Every row gives one point. Before rounding, the points of a table are all equally far from one centre. They may lie mostly on one side of it. Where is the centre, to within rounding?
In the rows, 128 means zero.

Points, 9 rows:
[[174 127 119]
 [178 123 145]
 [150 133 179]
 [173  85 139]
 [179 111 128]
 [138  91 184]
 [177 123 149]
 [177 125 148]
 [176  98 151]]
Centre: [127 111 136]

Points (18 x 11):
[[144 185 139 112 183 132 116  97  75 125  88]
 [109 197  97 127 183 160 159 143 111  98 132]
 [123 182 128 128 174 165 157  91 100 100  84]
 [148 200 109 142 151  94 171  83  87 123 113]
 [144 173 119 144 179 179 156  95 126 111 128]
 [153 127 140 162 167 100 136 138  80 108  70]
 [131 126 108 108 132 129 151 105  80 125 104]
 [167 161 118 121 159 151 171  90 125 136  99]
 [106 161 117 127 152 168 166 109  75  99  97]
 [112 180 132 119 177 128 171 120  55 100  84]
 [122 188 154 114 160 140 187 109  48  90 142]
 [170 168 139  95 133 146 126  95 108 128  87]
 [176 170 140  95 175 120 120  91  93 124 113]
 [105 164 104 114 165 144 156 128 115 125  75]
 [131 184 140 127 106  79 133  95 120 135  93]
 [161 183 166 104 191 168 141 135  84 135  95]
 [124 179 127 165 143 156 184 155 121 120  66]
 [119 146 109 157 174 123 156  90  73 107 124]]
Centre: [138 173 154 138 146 123 150 139 106 113 126]
